Each row of a before or after table is a point. The points were changed in one or more steps. Then noise was added and the rows were shuffled. The steps act on how far a point lies along the listed directions, d1 being the first. Write out the steps. A step turns or swaps two directions, mirrors them in a line or flattens them onto one, adds a multiple of one to another, or multiplies one. Angles are multiples of 10 degrees, from the lower direction toward the higher: turns from -170 to 170, lines from 10 to 170 but not 90. Use the fewest steps. Two steps may share a direction if one is a turn and the other turns, adds or multiplies; they go together, in the order done. Otherwise the lowest direction goes first.

Directions:
(1): [0.34 0.22]
(2): [-0.22  0.34]
Before (9 x 2)
[[ 0.33 -0.13]
 [ 0.37 -0.10]
 [ 0.46 -0.30]
 [ 0.09  0.28]
 [ 0.01 -0.02]
 [-0.13  0.16]
 [-0.07  0.06]
 [ 0.22  0.30]
 [ 0.10  0.29]]
After (9 x 2)
[[ 0.00 -0.02]
 [ 0.53 -0.11]
 [-0.10  0.08]
 [ 0.47 -0.14]
 [ 0.19  0.41]
 [ 0.38  0.47]
 [-0.20  0.20]
 [ 0.67 -0.36]
 [ 0.17  0.42]]
Steps: multiply d1 by 1.6; multiply d2 by 1.3

Directions:
(1): [ 0.02  0.09 -0.25 -0.07 -0.26  0.59]
(2): [0.13 0.15 0.15 0.21 0.53 0.30]
(3): [-0.07  0.57 -0.33  0.04  0.04 -0.20]
Before (11 x 6)
[[ 0.14 -0.33  0.09 -0.34 -0.10 -0.08]
 [ 0.29  0.07  0.23  0.24  0.71  0.62]
 [-0.08 -0.31  0.42 -0.19  0.05 -0.03]
 [ 0.04 -0.07 -0.06 -0.07 -0.38  0.16]
 [-0.13 -0.37  0.39 -0.08  0.06 -0.04]
 [-0.02 -0.38 -0.01  0.04 -0.12 -0.02]
 [ 0.16  0.05 -0.15  0.28  0.28  0.69]
 [ 0.24  0.28  0.08  0.09  0.55  0.60]
 [-0.04 -0.13  0.04 -0.06 -0.28 -0.46]
 [ 0.03  0.18 -0.14  0.16  0.31  0.36]
 [-0.13 -0.85  0.55 -0.04  0.01 -0.19]]
After (11 x 6)
[[ 0.02 -0.08 -0.02 -0.07 -0.35  0.08]
 [ 0.24  0.29  0.13  0.10  0.57  0.53]
 [ 0.01 -0.39 -0.07  0.04 -0.11 -0.03]
 [ 0.31  0.07  0.22  0.21  0.75  0.60]
 [-0.03 -0.13  0.02 -0.05 -0.28 -0.40]
 [-0.12 -0.38  0.38 -0.08  0.02  0.04]
 [ 0.11 -0.34  0.09 -0.34 -0.11 -0.06]
 [ 0.14  0.02 -0.11  0.27  0.38  0.57]
 [-0.15 -0.83  0.47 -0.04 -0.09 -0.06]
 [ 0.03  0.17 -0.09  0.16  0.35  0.31]
 [-0.03 -0.33  0.41 -0.19  0.03  0.03]]
Steps: multiply d1 by 0.7

Directions:
(1): [ 0.51 -0.17 -0.06 -0.46  0.19  0.20 -0.06  0.07 -0.04  0.59  0.09 -0.12]
(2): [-0.02 -0.21 -0.12  0.01  0.14 -0.15 -0.27  0.65 -0.07 -0.10  0.31  0.51]
(3): [-0.18 -0.03  0.49 -0.07 -0.47  0.35 -0.41 -0.10 -0.32  0.14  0.08  0.18]
Before (8 x 12)
[[-0.28  0.20  0.32  0.06 -0.20  0.16 -0.03 -0.22  0.07  0.01 -0.32 -0.12]
 [ 0.19 -0.13 -0.57  0.07  0.69 -0.54  0.11  0.60  0.26 -0.16  0.18  0.38]
 [-0.21 -0.27  0.49 -0.03 -0.37  0.26 -0.60  0.36 -0.48 -0.08  0.38  0.72]
 [ 0.08  0.04  0.00 -0.01  0.21 -0.18  0.05  0.27 -0.01  0.11  0.02 -0.01]
 [-0.39  0.17  0.30  0.28 -0.59  0.21 -0.20 -0.33 -0.04 -0.40 -0.09 -0.11]
 [ 0.17  0.13 -0.13 -0.01  0.29 -0.19  0.32  0.11  0.22  0.01 -0.02 -0.10]
 [-0.79 -0.07  0.39  0.34 -0.49 -0.07 -0.65  0.50 -0.28 -0.22  0.08  0.72]
 [ 0.18  0.00 -0.03 -0.32  0.16  0.20  0.03 -0.40  0.11  0.33 -0.35 -0.13]]
After (8 x 12)
[[ 0.17  0.13 -0.13  0.00  0.26 -0.19  0.32  0.13  0.22 -0.01  0.01 -0.09]
 [ 0.06  0.13  0.03  0.02  0.14 -0.16  0.14  0.13  0.00  0.10 -0.05 -0.15]
 [-0.29  0.00  0.19  0.20 -0.45  0.19 -0.37  0.08 -0.12 -0.35  0.12  0.15]
 [-0.20  0.10  0.25 -0.01 -0.06  0.11 -0.16  0.13  0.04  0.08 -0.14  0.09]
 [-0.34 -0.08  0.59  0.07 -0.53  0.32 -0.39 -0.11 -0.41 -0.17  0.12  0.41]
 [-0.89  0.08  0.44  0.41 -0.62 -0.03 -0.50  0.16 -0.27 -0.27 -0.10  0.45]
 [ 0.26 -0.08 -0.06 -0.42  0.21  0.17 -0.04 -0.21  0.07  0.35 -0.23  0.01]
 [ 0.06  0.08 -0.46  0.22  0.53 -0.45  0.35  0.03  0.33 -0.26 -0.10 -0.01]]
Steps: flatten d1 and d2 onto the line at 160 degrees
